Rows are points. To make a cloud, some directions were put in groups of two or more. Within a group, all points are equally far from the middle, so they leave a hole (a ring in 2 directions, a hollow ball in 3). The other directions are filled evenly. Then the cloud was stretched, turned, moved and blurred a little. How many holes are there, and how many directions does each take, smallest first?

Cloud, 20 rows:
[[-0.36 -0.16  0.33]
 [ 0.18  0.24  0.43]
 [ 0.46  0.05  0.41]
 [-0.18  0.59 -0.38]
 [ 0.09  0.32 -0.16]
 [ 0.01  0.47  0.08]
 [-0.12 -0.12  0.40]
 [ 0.16 -0.45  0.59]
 [ 0.48 -0.12 -0.35]
 [ 0.09  0.37  0.60]
 [ 0.21  0.36  0.21]
 [ 0.46  0.81  0.44]
 [-0.03 -0.40 -0.39]
 [ 0.38  0.13  0.15]
 [-0.38  0.54 -0.33]
 [ 0.11 -0.34  0.41]
 [ 0.00 -0.29 -0.50]
 [ 0.09  0.67  0.37]
 [ 0.08 -0.28 -0.46]
 [-0.36  0.60  0.21]]
Holes: 0

Cloud:
[[-0.01  0.48  0.19 -0.39]
 [ 0.12  0.00 -0.46  0.53]
 [-0.45  0.08  0.43 -0.19]
 [-0.37 -0.18  0.52 -0.06]
 [ 0.42 -0.58  0.01  0.45]
 [-0.52 -0.34 -0.16  0.05]
 [-0.53  0.50  0.03  0.29]
 [-0.49  0.49 -0.15  0.10]
 [-0.06  0.39  0.68  0.12]
 [ 0.64  0.12 -0.18  0.06]
 [-0.06 -0.44 -0.32 -0.06]
 [ 0.15 -0.31 -0.47  0.41]
 [-0.03 -0.20  0.57  0.56]
 [-0.52  0.31  0.02 -0.20]
 [ 0.06 -0.33 -0.14  0.77]
 [-0.66  0.26  0.16  0.27]
 [ 0.29 -0.50 -0.25  0.48]
 [-0.61  0.39 -0.06  0.16]
 [ 0.16 -0.06 -0.38 -0.20]
 [-0.31 -0.02  0.55  0.50]
 [ 0.17 -0.46  0.27 -0.24]
 [ 0.75  0.07  0.07  0.12]
 [ 0.03 -0.68 -0.06  0.14]
 [-0.33  0.66  0.01  0.17]
 [ 0.12 -0.04  0.40  0.73]
 [-0.31 -0.54  0.11  0.01]]
Holes: 1 (4)

Cloud, 51 rows:
[[ 0.42  0.27 -0.07  0.90  0.33  0.03]
 [ 0.35  0.50 -0.39 -0.07  0.02 -0.10]
 [ 0.47  0.00  0.65  0.35  0.25 -0.01]
 [ 0.03  0.02  0.14 -0.55 -0.09  0.36]
 [ 0.50 -0.26 -0.05  0.25  0.14  0.69]
 [ 0.09  0.18  0.34 -0.17 -0.18  0.61]
 [ 0.10 -0.02  0.17 -0.56 -0.02  0.37]
 [-0.27  0.04  0.39  0.66  0.30 -0.30]
 [ 0.21 -0.26  0.33 -0.01 -0.44 -0.06]
 [ 0.35  0.00 -0.42 -0.12  0.11  0.52]
 [ 0.10  0.20 -0.42  0.91 -0.04 -0.02]
 [ 0.31  0.34  0.61  0.43 -0.01  0.09]
 [ 0.01  0.47  0.24  0.01 -0.30  0.41]
 [-0.08  0.79  0.33 -0.21  0.36  0.29]
 [ 0.24  0.47  0.10 -0.23  0.57  0.00]
 [ 0.36 -0.71 -0.30  0.44  0.08 -0.12]
 [ 0.53  0.07  0.18  0.30  0.10  0.66]
 [ 0.10  0.00 -0.04  0.98  0.50 -0.20]
 [ 0.17 -0.17  0.38 -0.05 -0.13 -0.47]
 [-0.27  0.00 -0.51  0.35 -0.36  0.37]
 [-0.28  0.71  0.65  0.36  0.55  0.02]
 [-0.31 -0.23 -0.27  0.14 -0.55  0.33]
 [-0.49  0.49 -0.08  0.32  0.38  0.22]
 [ 0.25  0.67  0.33  0.27 -0.09  0.14]
 [ 0.35  0.55 -0.20  0.12  0.25  0.33]
 [-0.15  0.27 -0.48  0.36  0.36  0.35]
 [-0.30  0.21  0.33 -0.22  0.38 -0.24]
 [ 0.47 -0.24 -0.12  0.03  0.10  0.65]
 [ 0.14  0.19  0.77  0.35  0.28 -0.17]
 [-0.42 -0.13 -0.37 -0.05 -0.03  0.46]
 [ 0.44  0.42  0.51  0.50  0.93  0.01]
 [ 0.14  0.34  0.11  0.81  1.00  0.15]
 [ 0.08 -0.17  0.34 -0.05 -0.41  0.21]
 [-0.17 -0.12  0.13  0.82 -0.23 -0.14]
 [-0.39  0.55 -0.02  0.33 -0.17  0.15]
 [ 0.46 -0.02  0.19  0.07 -0.31  0.35]
 [-0.18  0.34  0.02  0.83  0.71  0.07]
 [-0.32 -0.42 -0.59 -0.07 -0.26  0.15]
 [-0.20  0.22  0.45 -0.27  0.48 -0.18]
 [ 0.23  0.05  0.14 -0.04 -0.62  0.22]
 [-0.05  0.43  0.24  0.05 -0.35  0.39]
 [ 0.43 -0.40  0.13 -0.07  0.55  0.51]
 [-0.41  0.49 -0.01  0.00 -0.15  0.36]
 [ 0.47  0.32  0.01  0.66  0.25  0.48]
 [ 0.28  0.47 -0.12 -0.26 -0.08  0.37]
 [-0.09 -0.35 -0.40  0.14  0.26  0.68]
 [ 0.53 -0.11  0.11  0.19  0.22 -0.51]
 [ 0.42  0.07  0.14 -0.06  0.01  0.69]
 [ 0.01 -0.11  0.66  0.22 -0.04  0.25]
 [-0.08  0.35 -0.12  0.71  0.78  0.11]
 [ 0.56 -0.01  0.23  0.27 -0.18  0.35]]
Holes: 2 (2, 3)
